Each row is a point. The last column is the point's height on a tilted bowl or saddle (a function of degree 2), plus a little noise. Along how many of its main directions does it bend up, bend down or stay straight?
(in the rows, 128 means zero)

Points:
[[128 127 123 116]
 [182 149  75 158]
 [106  64  91 164]
 [ 95 126 118 119]
 [112  52 156 135]
 [ 76 126 112 122]
 [103 162 220   7]
 [ 53 112 106 132]
 [100 186  42 124]
 [ 25  80 181 143]
 [109 194 158 120]
 [161 202 129 177]
 [133 149 142 106]
 [124 158  70 136]
 [101 171 120 127]]
Directions: 1 up, 1 down, 1 straight

Points (24 x 5):
[[208 155  80 140 141]
 [ 77 136 131 124 161]
 [140 162 108  84 120]
 [126 206  70  97 132]
 [186 222 113  67 127]
 [ 56  44  61 133 249]
 [136 124 100 166 148]
 [ 89  34 141 175 180]
 [ 19  83 100 106 233]
 [152 157  96 163 147]
 [204 124 143 120 131]
 [133 194 138 134 149]
 [107  58 121 132 170]
 [147 224 125 137 162]
 [157 149 158  79 132]
 [119  92  55 117 163]
 [ 93  86 143 144 158]
 [132  98 142 161 136]
 [139  45  98 111 165]
 [182  62  94 188 163]
 [161  73 119 129 143]
 [ 97 132 126 147 152]
 [128 178  80 141 152]
 [228  79  57  98 132]]
Directions: 3 up, 1 down, 0 straight

Points:
[[134 113 151 105  81 110 115]
 [ 88 136 156 162  71 181  87]
 [ 73  84 135  86 167 105 154]
 [176 157 150 116 123 121 119]
 [123 112 103 164 105 123 107]
 [140 118 103 163  71 184  67]
 [141 125 131 125 163 127 136]
 [164 135 154 149 132  79 109]
 [ 80 183 137 100  86  96  88]
 [ 65 119 122 181 143  91 103]
 [151 114 125 164 143 174 109]
 [125  97 106 168 112 167  93]
 [110 102 148 106 146 104 145]
 [183  70 127 157 139 120  84]
 [119 165  92 118 131 136 129]
 [135 122  49 214 136 129  35]
 [120  86  94 105 128  82 159]
 [ 73 136 134 160 191 143 105]
 [ 56  75 162 153   7 127   7]
 [ 91 179 115  96 136 111 122]
 [ 75  97 139 158 139 116 116]
 [149 110  98 185 145 124  87]
 [116 169 130  72 155  88 125]
 [ 77 105 170 177 137 109 110]
 [102 148 124 143 127 110 127]
 [122 134 109 129 206  83 100]
 [122  94 143 124  87 150 111]
 [142 117  71  67 134 102 168]
 [156  99 122  99 145 146 145]
 [117 102 145 159 147 117 122]
 [124 121 121 129 160 113 135]
 [209 160  98 113 171 124  88]
 [143 138 138 158 139 138 128]
 [ 74 120 107 119 137 126 135]
 [146  86 148 159 138 137 107]
 [ 95  94 164 114 112 111 129]
 [126 144  40 139  82 152  75]
 [ 90 121 140 165 148 117 121]
 [181 107 128 140 176 106 101]
 [139 171 142 120  95  96 106]
 [112 164 168 122 102 119 121]
 [108 147 109 119 193  78 107]
 [101  99  35 104 100 113 142]
 [121  92 105 103 129 124 156]
 [111 110 172 152 207 168 100]]
Directions: 1 up, 4 down, 1 straight

Points, 45 rows:
[[136 138 112 148 186 149 106]
 [120 124 149  51  79 130 100]
 [104 104 175 110 131 120 134]
 [120 147  31 110 189  94  29]
 [156 119 104 131 107 199 102]
 [149 123 119 199 188 138  85]
 [111 142 187 112 143 119 116]
 [ 71 208 145 106  38 145  29]
 [150 132 129 128 249 208  75]
 [141  98  88 127 157 127 108]
 [122 122  78 178 172 139  90]
 [105 169 127 107 140  30  44]
 [ 53 146 115  92 124 107  84]
 [149  41  92 129 138  56  45]
 [ 97 106 118 224 149 128  87]
 [130  84 162 152  89 177 107]
 [214 138 150 155 164 154 106]
 [ 70 118 175  86 127 155 129]
 [151 124 130 138 192 129 110]
 [186 164 100 102 115 151 131]
 [ 99  54  88  77 135  92  94]
 [134  74 148 177 154  93 102]
 [ 81 145 192 112  94 160  99]
 [109 130 152 120 184 129 124]
 [ 79  83 152 129  96  87 111]
 [100  83 122 137 181 165 150]
 [111 122  94 154 178  45  53]
 [190 100 144 186 151  40  51]
 [189  85  66  82 139 120  74]
 [126 139 186 112 172 215 100]
 [127 144 206  51 110 163  92]
 [ 98 103 180 110 108 176 128]
 [ 98  82 152 153  78 142 111]
 [ 87 135  79  97 116 146  93]
 [112  77 125 137 139 125 131]
 [154 161 136 135 189  99  95]
 [152 142 118 174 174 106  94]
 [167  90  89 138  69 179  81]
 [ 71 158 108 132 141 136  94]
 [150  85  65  85 110 106  77]
 [104  91  80 191 107 122  79]
 [164 163 100 116 142  80 103]
 [ 67 146  85 122 111  70  55]
 [104 128 121 128 198 163 122]
 [175  47 139 118 140 110  90]]
Directions: 1 up, 5 down, 0 straight

Points, 62 rows:
[[159 143 159 118  64 100 212 163 142]
 [ 76  35 142 185 140  99 147 138  87]
 [124  71 174 131 157 157 101 113 131]
 [143 174  44 106  95  87  75 178 249]
 [127 183 102  98  87 168  97 151 125]
 [169 140 124 167  82 112 186 146 166]
 [107  84 122 107 157  75 144 212 134]
 [135  73 160 103 181  94  89 115 167]
 [ 63 155 148 188 137 125 106 131 118]
 [114  97 113  94  81 147 116 105 117]
 [179 113 108 156 132 142 127  88 119]
 [140 154 157 147 155 117 162 113 112]
 [195  54  55 154 106 186 146 114  87]
 [137 129 136 196  99 163 187 101 145]
 [141 161 148 173  53 168 106 136 165]
 [136 116 171  93  93  65 150  77 163]
 [123 108 108 162 102 123 139 136 133]
 [101  55 127  89  61 120 145 170  98]
 [157 124  42 158 136 161  45  93  79]
 [119  89 137 131 151  90 164 112 124]
 [110  52 175 128 133 144  83 134 107]
 [107 140 128 116  53 138 161 116 121]
 [ 97 109 104 157 151 159 112  44 111]
 [117 105 142 148 120 184  78  54 112]
 [151 132  57 158 113 112 116 121 145]
 [135 151 114 111 122 151 132 103 108]
 [131 125 146 155 107 119 157 102 125]
 [ 77 135  78  89 121 121 103 140 151]
 [149 133  85 190  76 123 115 177 185]
 [175  92 137  95 106  72 124  74 185]
 [153 118 103 117 168 100 148 105 113]
 [163  91  56 103 148  52 132 132 159]
 [163 181 107 141 147 142 153 130 114]
 [124 121  72 103 195  88 126 124 128]
 [134 163 126  99 129  97 194 151  91]
 [159 176 147 193 186 180 169  95 165]
 [ 96 122 109 148 149 141 168 125 118]
 [143  87 137 148 139 141 165 128 119]
 [144 128 149 142 119 144  77 103 140]
 [122 104  81  82 142 137 144  79 129]
 [152  77 116 103  54 166 135 116 100]
 [101 113 114 146 139 107 174  91 116]
 [117  63 174 166 124 151 118 114  91]
 [125 123 119 145 110 217 182 135  97]
 [132 144 108 161 128 197 231 178 159]
 [173 119 145 115 132 132 132  54 156]
 [ 95 115 131  91 117  30 173 144 117]
 [120 123 171 100 122 104  79  74 172]
 [106 106 135 117 138 124 115 105 132]
 [129  83 152  81 122 164  47 149 103]
 [114  74 133 214 125 183 181 147 108]
 [153 152  61  36 153  33 138  46 111]
 [153 122 131 117 134 152 173  94 124]
 [ 97  41 222 163 126 163 177  67 115]
 [149  82 100 109 177 134 146  70 155]
 [135 119  85 120 176  46 135 117 117]
 [148  95 139 112 112 153 150  89 131]
 [ 99 111 101 155 102  38 149  82 128]
 [117 132 151 123 137  64 151 163 103]
 [170  88 171 131  95 183 100 131  71]
 [ 79 249 121 141 137 161 110 110  94]
 [103  93 103  88 103 150 168 126 105]]
Directions: 4 up, 4 down, 0 straight

Points (73 x 9):
[[ 64  87 110  92  96 101 161  93 117]
 [ 94 120 150 163 100 136 159 131 113]
 [141  94 162 171 216  89 143 156 139]
 [106 125 122 124 165 131 150 112 149]
 [152  82 106  98 135 104 117 151 137]
 [112 145 165 140 217 155 105 116 161]
 [142 189 192 104 143 118 133 129 116]
 [166  66 156  87 125 114  90 146 172]
 [139 186  96  59 131 116  77 114  86]
 [100 106 101 125 131 179  52  57 165]
 [197 122  69  98 118 123 111 185  46]
 [107 149  97  91 209 141 126 138  77]
 [149 146  87 130 125 133 217  92 115]
 [102 144 170 149 115 157  77 170 140]
 [104 195 111 158 116 141 130 109  93]
 [142 137 121  83 129  40  87 101 107]
 [ 97 111 116 205 175 130 151 138 139]
 [137  89 148 160 124  93 166 140 159]
 [173 105  98 100 119 153  85 139 138]
 [184 119 162 129 123 109 113 142 157]
 [123 103 147 114 192 163 187 130 108]
 [102 138 147 109  64 101 131 181 107]
 [122 131 143 114  99 126  99 171 143]
 [123 212 126 151 141 124 187  55  70]
 [226 130  92 106 198  81  99 135  52]
 [ 92 131 127 136 120  80 155 136 122]
 [156  95 102 151 121  65 172 153 124]
 [ 98 136 157  98 192 150 147  75 149]
 [104  89 170 131 132  71 162 145 153]
 [ 87 125  75 204 158 126 148 173 101]
 [ 48 153 170 166 126  95 133 137  65]
 [159  85 169 105 107 133 140 192 125]
 [161 217 125  83 107 142 122 158  70]
 [ 82 181 126 116  70 143 118 143  77]
 [149  97 121 133 146  77 174 125 148]
 [128 150  91 112 134  14 132 104  59]
 [167 157 151  78 140 202 181 134  73]
 [107 200 108 190  98  93 193 130   7]
 [ 88 139 134 203  92 102  89 141 106]
 [216 101  68 107 157 166  92 128  98]
 [112 137 107 161  54 146 134 114  92]
 [178  64  85  93  84  83 196  63 130]
 [173 136  54 127 133 132 170 173  50]
 [121  87 114 143 109 176 107 116 168]
 [160 160 125 163  99  64 113 133  95]
 [118 107  76 175 152 149 150 171 126]
 [ 40 138 124  80 140 156 170 124  66]
 [137 116 134 136 136 143  69 181 170]
 [222 164 143 130 167 193 175  56 110]
 [184  57 126  79 148 148 105 147 122]
 [186  86 109  88 158  79 154 144  91]
 [163  90  94 131 123 120  75 104 182]
 [110  78 113 117  63  86 101  70 129]
 [141 141 191 100 144 159 169 153 103]
 [104 107  82 162 104 148  87 173 161]
 [165 104 146 107 123 201 107  99 141]
 [120 171 136 129 114 102  90 124 126]
 [163 127 142  75  88 184 100 107 108]
 [109  92 212 117 135 138 142 152 135]
 [145 153 147  80 147 125 183 194  56]
 [136  92 112  88 143 100  84 193 103]
 [111 249 123 108 188 115 137  60  77]
 [156 157  99 150 107  98 112 170 101]
 [158 182 187 104 133  99  77 171 129]
 [164 128 151  91  97 117  75 168 140]
 [173  86  97  63 124 152 168 114  94]
 [140 175  94  95 143 167 173 178  53]
 [ 59 143 146  90 135 142  63  87 117]
 [ 96 160  65 119  90  54  98  92  50]
 [124 113  88 147 145 122 121 138 157]
 [ 89 128 147 126  84 113 175 126 107]
 [125  91 122  38 112 156  74 122 101]
 [127 109  63 111 144 132 134 104 138]]
Directions: 0 up, 4 down, 4 straight

Points, 70 rows:
[[157 165  80 104 199 106 123  89  99]
 [ 71 120  85 109 151 149  88 102  83]
 [166 173 118  26 128  89  43 169 133]
 [165  78 127  98 105  89 159 152 125]
 [ 57 152 167  73 195 175 136  87  86]
 [220 103 178 105 101 130  95 139 120]
 [143 171  78 125 160 154 183 178 133]
 [164 129 107 171 106 131 161 148 121]
 [ 66 100  86  93 127 149 121 158 103]
 [123 120 135 177 129 130  68 181 137]
 [146 136  86  63 173 168 180  99 107]
 [133 106 164  71  90 125 170 168 126]
 [147 120 100  68 147  72  88 205 154]
 [172 147  32 161 137 211  97  38  48]
 [ 76 142 211 156 115  97 189 141  93]
 [112 153 170  99 109 135  92 140 123]
 [134 139 133 134  77 130 117 206 141]
 [ 69 102 170 133 122  82 107  79  80]
 [116 141  99 129 226  77 165 169 119]
 [ 79  92 150  80 168  38 196 127  86]
 [ 87 140 124 164 146 144 121 157 121]
 [ 22  63 123  37 100 107 135 144  60]
 [213  65  99 161 136  68 121  60  81]
 [ 67 117 113 210  48 101 141 148  92]
 [ 94  88 152  90 108  60  72 134 108]
 [114  54 184 144  90 166  71  99  80]
 [135 136 145  76  89 125 140 152 126]
 [184  71  60 138 167 120 108 101  94]
 [207 153  87  77 112 150 123 159 131]
 [171  84 164 129 238 196  48 129 102]
 [153 158 136 152 106 110 164 195 139]
 [137 107  29 125 125 179 196  94  75]
 [101  80  39  27 136 102  46 175  95]
 [130 132 148 118 145 122 140 125 121]
 [112 142  68 232 151  79 143 135 105]
 [ 71  90 157 135 137 137 135 135  98]
 [112 151 161 140  86 205 149 105 111]
 [181 111 165 143 104 106 119 191 141]
 [183 116 137  92 130 126 100 131 128]
 [152 199 118 124 148  80 149 147 130]
 [ 76  13  57 106 133 108  99  46   7]
 [155 151 181 107 125 115 113 183 143]
 [ 58  89 135  57 166 127 222 138  95]
 [117  89 227 102 167  48 130  98  78]
 [229  56 143 173 151 174 125  56  68]
 [161 135 130  48 109  58 143  56  84]
 [227  78 146 155 147  84 156 112 103]
 [ 95 135 169  90 148  97 176  70  81]
 [170 120  96 144 106  59 240  38  43]
 [139 104  91 125 119 127  54  65  86]
 [123 114 131  81 132 179 164  70  95]
 [145 194 119 151  50 129  44 168 136]
 [122 164 122  26  67 122 149 121 101]
 [164 105  54 114 197 137 145 132 111]
 [102 102 170 128   7  39 122 104  91]
 [161 180 188  70  79 136 238 100  86]
 [ 86 204  14 129 135 107 114 139  93]
 [141 180  66 154  69 134 183 120  89]
 [ 59 142  84  46 102 145  93 146  92]
 [185 184 172  67  63 124 126 167 123]
 [119  92 112 110 160 242  89  98  99]
 [174 119 157 137 126 125 100 160 138]
 [127 217 115 118 175 129 137 123 115]
 [ 90 143 192 154 200 105 143 102  92]
 [126 111 145 100 179 148  80 164 127]
 [ 79  95  79  77 110  97 116 107  84]
 [193 103 164 119  71 123 171 163 120]
 [153  94  95 180  85 129  63 135 117]
 [127 105 107 138 141 145 136 181 134]
 [ 68 151 149 206 134  96 138 159 111]]
Directions: 1 up, 6 down, 1 straight
